Each row is a point. The ring and each string are closed loops that go straight from each point to the next, and from the last back to the first. Before rounding, they use only three directions, however many columns there are. How many times does the string pass through the ring? Passing back the other way cancels.

Ring (7 x 3):
[[ 29   6 -16]
 [ 27  19 -34]
 [  0  28 -28]
 [-20  22   0]
 [-21  19  34]
 [ -4  15  51]
 [ 15   4  35]]
String, 15 rows:
[[-20  38  29]
 [-35   6  48]
 [-30 -21  25]
 [ -6   4  23]
 [  5  23  32]
 [ 10  43  60]
 [-18  33  75]
 [-42   2  35]
 [-26  -9   2]
 [ -7  17  -3]
 [ 13  49 -12]
 [ 12  61 -42]
 [ -9  28 -40]
 [-30   5 -29]
 [-32  26  -4]]
Times through: 2

Ring, 8 rows:
[[ 42   8  20 -14  48  13 -23 -31]
 [ 42  -4  31 -28  24  -1 -49 -18]
 [ 22 -11  43 -34 -11  -4 -39 -13]
 [-17 -10  46 -26 -47   0   4  -8]
 [-36  -1  23  -6 -37   0  31   2]
 [-31  11  -3  14   2   3  42   3]
 [ -6  17  -2  13  34  15  36 -17]
 [ 23  15  11  -1  48  20  11 -32]]
String, 31 rows:
[[-41  22 -13  29  16  16  76  -7]
 [-26  19   9  14  12  28  73 -29]
 [ -5  10  22  -3   8  19  34 -28]
 [  3   9   8   0  22   8  11 -13]
 [  4  12  24  -4  19  25  33 -37]
 [ 17  20  24  -1  43  39  45 -56]
 [ 34  21   2   5  72  25  12 -38]
 [ 34  14 -13   6  69   1 -22  -7]
 [ 51  14  21 -11  66  25 -10 -48]
 [ 60  10  38 -24  58  31 -16 -61]
 [ 36   4  38 -23  27  20 -11 -42]
 [ 18   3  22 -13  18   5 -12 -17]
 [ 36   3   1  -9  45 -11 -48   2]
 [ 51  -1   4 -16  51 -16 -74   4]
 [ 60 -10  43 -41  23  -3 -75 -22]
 [ 57 -15  47 -46  10  -9 -83 -16]
 [ 28  -7  18 -21  15 -16 -55   5]
 [ 16  -4  19 -17   7 -10 -35   2]
 [  7  -3  30 -19  -5   2 -10 -12]
 [ -1 -13  63 -39 -46   8  -4 -27]
 [-16 -22  87 -52 -88   9   4 -29]
 [-21 -16  55 -33 -64  -3  -1  -6]
 [-14  -6  21 -13 -24 -10  -7   9]
 [ -4   1  17  -8  -2  -2  -1  -2]
 [-28  -4  41 -17 -44   8  31 -14]
 [-47  -4  41 -12 -61   9  51 -11]
 [-54   1  12   5 -42  -3  47  13]
 [-32   6  -6  12  -6  -9  23  19]
 [-11   6  -2   5  11  -6   7   8]
 [-14   9 -11  12  17  -8  10  14]
 [-32  17 -32  31  26  -7  35  23]]
Times through: 1
